Each row of a before or after table is a point. One or more steps were done to the points. Then noise was added and the rows were shuffled. The steps act on columns, c1 being the first. Name the steps. A step turns or swaps two columns, mirrors them in a line or flattens them onto one, adds a multiple of one to another, or multiplies or shifts one. Angles are multiples of 10 degrees, from the lower column toward the higher: turns from -170 to 170, lines from 10 to 170 but not 90. Use the fewest steps. Two steps may share a column if one is a turn and the other turns, adds or multiplies; they go together, in the order done. Otherwise the lowest column goes first.
In the rows, zero is written as 128.

Before, 14 rows:
[[176 137 143]
 [113 117  55]
 [129 160 112]
 [119 160 130]
 [183  87 135]
 [216  71 185]
 [117 112 148]
 [101  81 176]
 [183  32  86]
 [ 71 115 165]
 [163 101 104]
 [177  77 147]
 [101 103 190]
 [151 154 133]]
After, 14 rows:
[[120 117 142]
 [179  60  88]
 [115 119  55]
 [ 70 117 164]
 [186 100 135]
 [174 133 143]
 [102  98 174]
 [216  92 182]
 [163 111 103]
 [116 150 129]
 [180  95 145]
 [154 146 134]
 [103 108 191]
 [128 153 115]]
Steps: multiply c2 by 0.7

Before, 9 rows:
[[157  92 183  78  95 129]
 [138 167 155 107 130 111]
 [161  94 157  75 133 132]
 [174  79 158 121 119 127]
 [ 66 153 148 145 106 135]
 [129 140 150 163 149  91]
 [124 167  15 138 123 130]
 [160 102 178 119 136   7]
 [166 164  92 127  92 114]]
After, 9 rows:
[[129 103 150 165 137  89]
 [ 66 124 150 145  99 135]
 [161 150 157  75 153 132]
 [161 177 185  80 126 126]
 [175 172 159 121 152 126]
 [161 145 179 121 149   8]
 [128 102  16 139  96 131]
 [165 126  92 125  81 114]
 [138  96 156 104 106 110]]
Steps: mirror c2 and c5 in the line at 110 degrees

Before:
[[122 109 134 158 112 145 138 249  85]
 [110 147 143 156 126 121 166 100 127]
 [129 109 119 107 109 105 138  84 163]
 [100 137 103 125  98 164 146 110 163]
 [133 102 157  98 137 163 160 199 150]
 [165 157 118 142 100 169 118  85 157]
 [121  91 116 164 105 142 190 101 115]
 [161 141 101 130 165 150 120 219 172]]
After:
[[107 100 158  98 121 163 161 199 126]
 [ 76 140 100 129 110 152 120 219  93]
 [169 110 135 158 145 145 138 251 129]
 [ 91 156 119 141 167 168 116  86 128]
 [ 94 109 120 106 136 104 138  83 146]
 [134 147 143 156 119 119 167 103 142]
 [142  89 116 164 142 142 190 100 145]
 [106 137 105 124 127 163 147 110 174]]
Steps: turn c1 and c9 by 110 degrees; turn c5 and c9 by -140 degrees
